Each row is a point. To make a cloud, some directions were put in groups of two or more. Within a group, all points are equally far from the middle, so they leave a hole (a ring in 2 directions, a hollow ball in 3). The other directions are filled evenly. Then the cloud was stretched, turned, moved and blurred a little. How many holes are there, and how many directions does each take, smallest first?

Cloud:
[[-60  58]
 [ 36  41]
 [ 30  51]
 [ 43   3]
 [ 39 -13]
 [ 44   9]
 [ 26 -30]
 [-72  41]
 [  0  72]
 [ 44  11]
 [ 43   3]
 [-75  -2]
 [-32 -44]]
Holes: 1 (2)

Cloud:
[[-38 -52 -12]
 [ 10 -49  31]
 [ 62 -51  -7]
 [ 62 -27 -62]
 [-60  14  26]
 [  3  57 -35]
 [-13  51 -42]
 [-19  61  -7]
 [ 79 -27 -12]
 [-65  23 -13]
 [-60  11  26]
 [ 65 -51 -16]
 [ 46 -61  -6]
 [ 19  40  36]
 [ 37 -29 -73]
 [-50  43  14]
 [  0 -45  35]
 [ 25  25 -69]
 [  1  45 -53]
 [ 66  17  13]]
Holes: 1 (3)

Cloud (21 x 3):
[[ -1  46  41]
 [-26 -22  30]
 [ -5  82  -4]
 [-13  10  50]
 [-30  21 -49]
 [ 30 -41  37]
 [-51  68 -18]
 [ 39 -80  -5]
 [ 31 -80 -16]
 [-16 -33 -37]
 [-53  63 -13]
 [ 29 -33  39]
 [ 41 -65  18]
 [ 26  41  12]
 [-47  77  17]
 [  8 -29 -57]
 [-37  13 -37]
 [ 27  47  -4]
 [-15  82 -32]
 [ 31 -81  -8]
 [ 48 -66 -23]]
Holes: 1 (3)

Cloud:
[[-25 -52  -2]
 [-43   6 -55]
 [  7  31 -86]
 [ 43 -46  63]
 [-55 -15  64]
 [-73  16 -21]
 [-34  28  30]
 [-63  69 -41]
 [-65 -18 -11]
 [  8  25  35]
 [  5  44  19]
 [-14   0 -54]
 [ 41 -27  53]
 [-70 -24   0]
 [-60  62 -26]
 [-72 -15  40]
 [-68   8  19]
 [-10 -25 -33]
 [-52  -9 -36]
 [ 26 -55  18]]
Holes: 1 (2)

Cloud (32 x 4):
[[ 14  18  49  29]
 [  8  81 -27  23]
 [ 41  20 -15  92]
 [ 28 -44 -16  31]
 [ 16 -27 -50 -61]
 [-48 -27  55 -14]
 [-27  45 -14 -25]
 [-41  17 -16 -50]
 [ 48  81 -22  18]
 [ 60  28  15  18]
 [-45 -10 -68 -31]
 [ 15 -47 -26 -59]
 [ 47   3   7  64]
 [ 49  23  29  30]
 [ 27 -20 -46  65]
 [ 22  81 -20  16]
 [-30 -70   2 -71]
 [ 24   4 -89 -18]
 [-23 -68 -33  18]
 [ 41  90 -49  63]
 [-55 -82   0 -16]
 [ 10  24  49   8]
 [-42   9 -14 -58]
 [  4 -70  -6 -30]
 [-25 -68 -35  17]
 [ 14  71  -7   0]
 [ 34  14 -93  -3]
 [ 29  55  18  -3]
 [  0  13  54  23]
 [ 47  -6  -1  60]
 [-23 -36 -34 -79]
 [ 26 -14 -60 -50]]
Holes: 2 (2, 2)

Cloud (28 x 4):
[[ 10   9 -58  42]
 [ -2 -14 -12  41]
 [-27 -37 -18  29]
 [ -7 -12  -3  26]
 [-35  -5 -38   7]
 [ 12 -29  33 -30]
 [-33 -22 -49  20]
 [  8 -32 -50 -20]
 [ 95 -20  34  14]
 [  8 -42 -41  25]
 [ 11 -18  32 -11]
 [ 53 -37  26 -20]
 [ 49   5  46  28]
 [ 32 -19 -25  62]
 [ 11 -21 -47  38]
 [ 73 -11  26 -11]
 [-22 -38  21 -21]
 [ 40 -12  44 -11]
 [ -8 -36 -63 -20]
 [ 74 -20   0  15]
 [-11 -19  11 -45]
 [-33 -30 -16  17]
 [ 20 -18 -16  62]
 [  3 -14 -52  37]
 [-42 -30 -11  -6]
 [ 57 -44   3  10]
 [ 11 -39 -27  50]
 [ 85 -15  16   9]]
Holes: 1 (2)
